Each point is reached from the start by the listed moves, each made 0, 1 or 2 times, or once backwards (-1), plus a little noise. Is the number of moves made odd or even? Then give how often each move was made.
(in the rows, 128 means zero)

Moves:
(1): [172  81]
(2): [159 158]
Start: [137 128]
Points:
[182  82] -> odd (1, 0)
[106  95] -> odd (0, -1)
[150  49] -> even (1, -1)

Moves:
(1): [156 118 148  71 132 159 105 108]
(2): [131 166 144 144 118 163 150 129]
(3): [121 157 115 127 158 111 133 146]
(4): [103 134 171 153 123 120 157 181]
(5): [142 117 112 147 164 119 141 135]
(6): [108 126 130 108 137 131 159 134]
(7): [110 158 167 141 142  63 173 148]
(8): [154 148 111 118 105 107 141 146]
Start: [ 90 142  87 121 140 114 124  76]
Points:
[ 58 187  97 215 143  13 155 111] -> odd (-1, 0, 0, 0, 0, -1, 1, 0)
[ 55 166  96  30 203 174 157 133] -> odd (1, 0, 2, 1, 0, 2, -1, 0)
[ 36 188 212 174 149  62 217  82] -> odd (0, 1, -1, 0, 0, 0, 2, -1)
[121 197 200  84 204 196 174  46] -> odd (2, 2, 0, 0, 1, 0, 1, -1)

Moves:
(1): [140 137 134 122 130 141 120 133 126 141 117 133 121 125 137 131]
(2): [124 143 120 129 133 120 124 111 136 130 135 118 131 140 137 122]
(3): [131 122 137 133 136 130 123 122 136 136 130 123 142 111 129 115]
(4): [124 121 126 142 117 141 121 121 127 125 151 119 105 122 131 133]
(5): [132 129 118 133 148 119 104 134 123 126 133 123 127 136 110 123]
(6): [124 124 134 129 132 137 132 142 136 127 122 120 121 128 132 121]
(7): [141 114 126 126 140 109 121 127 133 123 131 125 132 129 145 142]
(8): [137 127 122 120 126 127 134 128 125 124 132 115 130 135 129 122]
(9): [124 119 115 129 113 122 120 137 136 142 122 115 130 128 131 133]
(10): [135 120 129 131 126 113 140 121 112 133 134 119 125 125 116 129]
(11): [109 116 125 118 137 139 142 130 136 122 131 131 134 127 132 143]
(12): [135 126 111 146 133 141 136 136 112 136 135 136 138 127 136 126]
(13): [129 122 129 127 134 143 127 116 122 120 114 128 126 130 128 129]
(14): [122 134 134 132 121 127 125 126 136 134 135 138 135 147 123 132]
Start: [122 142 117 111 141 110 119 107 136 130 119 119 118 127 115 123]
Points:
[101 169 100  58 144 151 127  59 151 130 136  73  94 131 138 132] -> odd (2, 2, 0, 1, 0, -1, -1, 2, 0, 0, 2, -1, 0, -1)
[ 88 122 100 167 200 129 166   7 115 138 176 143 200 143 108 125] -> even (-1, 2, 2, 0, 0, -1, 0, -1, -1, 2, 2, 2, 2, 2)
[172 130  90 112 233  18  51 114 168 172 120  47 161 113 138  92] -> odd (1, 2, 2, -1, 2, 1, 2, 0, 1, 1, 0, 0, -1, -1)
[139 122 120  84 131 127  75 114 153 155 130  94 107 126  99 143] -> odd (2, -1, 1, 1, 1, -1, 0, 2, 1, 0, 1, -1, 0, 1)
[103 109  75  85 126  79 144 136 194 162 129 134 202 169 185 196] -> odd (0, 0, 0, -1, -1, -1, 2, 1, 2, -1, 2, 1, -1, 2)
[ 71 171  74 118 135 178 129  90 163 132 109 110 132 219 137 123] -> even (0, 2, -1, 0, 0, 1, -1, 1, 1, -1, 1, 1, 2, 2)

Moves:
(1): [138 133 131 152 114 121 122 147 134 142 147 143 115 128 118 132 128 147
 109 122 129 114 136 122 135 117]
(2): [119 144 146 111 125 123 128 146 121 137 121 129 130 128 118 133 123 133
 132 149 125 141 123 120 136 134]
(3): [132 121 134 131 128 145 123 142 120 131 120 124 132 133 133 135 128 115
 134 135 124 119 122 130 137 137]
(4): [132 136 123 137 120 142 135 122 125 136 122 129 131 130 131 125 125 124
 115 132 129 129 125 133 134 130]
(5): [130 132 147 131 127 145 130 127 130 129 138 133 132 143 142 122 130 126
 126 135 131 122 128 128 127 132]
(6): [136 131 118 138 114 140 133 128 129 132 121 132 107 125 128 144 133 146
 122 122 124 126 132 130 119 125]
(7): [108 121 118 121 141 138 136 131 110 120 134 123 139 115 128 120 146 122
 121 128 139 135 131 130 121 131]
(8): [136 134 112 133 108 133 133 155 134 115 142 120 136 146 118 132 150 136
 120 134 153 114 134 120 125 121]
(9): [127 111 117 114 137 130 131 139 132 125 133 116 139 115 130 133 139 124
 149 128 138 130 130 143 136 129]
(10): [140 121 125 135 122 135 144 106  98 128 135 126 136 132 112 138 131 121
 136 157 139 114 116 118 137 112]
(11): [123 134 124 136 137 131 111 132 136 127 126 145 128 121 120 122 129 139
 124 121 122 133 135 130 138 131]
(12): [125 102 123 136 130 114 121 136 136 129 107 137 126 137 135 128 125 141
 129 125 118 149 145 136 142 118]
(13): [144 120 140 120 129 136 127 115 136 122 145 110 128 121 128 127 144 149
 117 129 141 137 114 117 136 106]
(14): [121 117 133 117 126 128 137 130 128 133 118 127 114 127 135 133 149 133
 131 130 127 141 117 113 139 130]
(15): [112 123 133 108 138 141 135 119 139 149  97 128 141 132 131 116 133 134
 117 140 110 151 140  95 142 129]
(16): [151 133 136 144 126 137 139 119 114 118 127 127 131 123 125 127 140 148
 124 113 141 112 120 133 136 128]
(17): [114 129 127 113 114 127 104 133 119 149 126 106 105 107 137 127 140 133
 134 133 131 147 132 117 128 139]
(18): [127 132 130 134 143 124 133 124 123 133 138 122 130 137 120 124 124 120
 133 124 120 127 133 136 127 119]
(19): [121 134 126 138 130 125 129 129 126 125 128 126 140 125 131 123 120 119
 135 129 122 137 133 121 116 124]
(20): [133 127 125 146 138 119 117 129 118 139 138 124 128 129 126 138 124 144
 120 138 117 127 124 131 134 133]
(21): [112 128 122 121 114 121 130 118 118 129 137 119 135 129 130 138 134 126
 127 129 129 122 125 127 129 116]
(22): [139 125 130 126 116 123 135 111 129 123 138 121 129 125 122 152 129 115
 127 122 144 121 127 134 132 121]
(23): [120 128 128 148 141 121 137 121 143 132 102 123 109 117 118 122 138 143
 123 143 105 129 138 121 132 124]
(24): [131 108 119 117 100 125 110 126 129 139 139 121 138 123 128 134 131 123
 123 130 105 147 140 131 139 138]
Start: [122 127 142 132 121 124 115 112 134 120 140 125 118 118 145 138 122 117
 111 120 135 126  98 111 134 138]
Points:
[165 137 161 207  82 143 117 155  58 152 149  27 137 125 123 230 125  98
 200 249 102  86 103 161 152 175] -> even (-1, 2, 2, 0, 2, 1, -1, 1, 2, 1, -1, 0, -1, -1, -1, 1, 1, 1, 2, 2, 0, 1, 2, 1)
[ 37  96 135 167 131 204 100 147  98 186 101 192 152 167 207 101 156 148
  41 126  75 175 151  44 152 160] -> even (1, -1, 1, 0, 2, 1, 2, 0, -1, 0, 1, 1, -1, 1, 2, 0, 0, 0, 1, 1, 1, -1, -1, 0)
[125 117 157 129  72  63  63 139  95 164  73 123  54  95 197 180  74 122
 161  85  55 231  87 122 117 215] -> even (-1, 1, 0, 0, -1, 1, -1, -1, -1, -1, -1, 1, -1, 2, -1, 1, 1, 0, 2, 1, -1, 0, -1, 1)
[146 112 122 166  43 181 153 152  56  99 127  46 133 160 148 179 193 114
 147 163 192 149  87 115 168  72] -> odd (-1, 1, 2, 2, 0, 1, 0, 2, 0, 1, 0, 2, 1, 1, -1, 1, 1, 2, 2, -1, 1, 0, 0, 0)
[196  92 164 148 121 182 135  76 108  84 162  24 143  90 163 165 147  59
 162  93 204 154  73 172 160  98] -> even (-1, 0, 2, 2, 0, 0, 0, 0, 1, 0, 0, 1, 2, 0, -1, 1, 1, 2, 2, -1, -1, 2, 0, 0)
[ 82  29  47 132  85 123  91 158 129 112 167  68  90 129 135 216 234  83
 197 147 140 136 152 157 176 126] -> even (-1, -1, 1, -1, 1, 1, 0, 2, 2, 1, 2, 1, -1, 2, -1, -1, 1, 2, 0, 0, 1, 1, 1, 1)
[203 109 145 126 103 164 110 123 111 113 133 130 217 221  77 183  86  88
  86 233 175 109  68  75 224 103] -> odd (-1, 1, 2, 1, -1, -1, -1, 2, -1, 2, 1, 1, 1, -1, 1, -1, -1, 0, -1, 1, -1, 1, -1, 0)
